Each row is a point. The window is the flat piece filled in between its corners: a triangle in 3 columns, a solid with four corners in 4, and so on. A path goes straight from each point to the next, and from the last back to the first. List the points from which the path goes on through the window.

Window (3 x 3)
[[-0.11  0.63  0.43]
 [ 0.26 -0.49 -0.64]
 [-0.11 -0.28  0.03]]
Path:
(1): [-0.45  0.22 -0.29]
(2): [-0.09 -0.36 -0.76]
(3): [ 0.40 -0.79 -0.44]
(4): [0.13 0.40 0.53]
(5): [-0.56  0.42  0.14]
(6): [-0.18 -0.55 -0.93]
(7): [ 0.71 -0.30 -0.13]
(8): [0.35 0.24 0.54]
(9): [-0.26  0.32 -0.06]
(10): [-0.40  0.60  0.18]
(11): [0.34 0.27 0.57]
(12): [0.30 0.16 0.05]
Through the window after points: 6, 8, 10

Window (4 x 4)
[[ 0.64  0.43 -0.49  0.16]
 [-0.35 -0.51  0.63 -0.22]
 [ 0.32 -0.24  0.40  0.99]
 [-0.02  0.27 -0.64 -0.06]]
Path:
(1): [ 0.35 -0.44  0.31  0.55]
(2): [ 0.17 -0.19 -0.54  0.07]
(3): [ 0.00  0.26 -0.15  0.26]
(4): [-0.28  0.77 -0.38  0.20]
(5): [ 0.39 -0.31 -0.71 -0.19]
(6): [ 0.35 -0.72  0.09  0.44]
(7): [-0.31  0.19  0.33  0.35]
(8): [-0.56  0.07  0.77 -0.49]
(9): [ 0.25 -0.76 -0.32  0.09]
(10): [-0.09 -0.52  0.23  0.01]
(11): [-0.30  0.09  0.80  0.14]
(12): [0.01 0.38 0.76 0.41]
Through the window after points: 2, 4, 10

Window (6 x 6)
[[ 0.02 -0.21  0.14 -0.63 -0.14 -0.33]
 [-0.03 -0.45  0.37 -0.71  0.81 -0.24]
 [ 0.38 -0.19 -0.25 -0.42  0.76 -0.65]
 [ 0.50  0.20  0.52  0.68 -0.40  0.31]
 [-0.34  0.06 -0.14  0.61 -0.38  0.21]
 [-0.60  0.66  0.16  0.14  0.30 -0.08]]
Path:
(1): [-0.67 -0.33  0.16 -0.15  0.24 -0.73]
(2): [-0.08  0.55 -0.12 -0.52  0.53  0.33]
(3): [-0.13 -0.34  0.26 -1.07  0.94  0.37]
(4): [ 0.09 -0.33  0.37  0.09  0.28 -0.81]
(5): [-0.18 -0.19  0.50 -0.32  0.58 -0.63]
(6): [ 0.08  0.15 -0.13 -0.64  0.72  0.37]
(7): [ 0.09  0.05  0.12 -0.51  0.38  0.36]
(8): [-0.03 -0.45  0.48 -0.19  0.29 -0.70]
(9): [-0.03 -0.39  0.30 -0.17  0.48 -0.78]
(10): [ 0.65  0.19 -0.11 -0.56  0.52  0.27]
(11): [ 0.01  0.16 -0.14 -0.39  0.26  0.12]
(12): [ 0.31 -0.15  0.19  0.40  0.48 -0.56]
Through the window after points: 3, 7
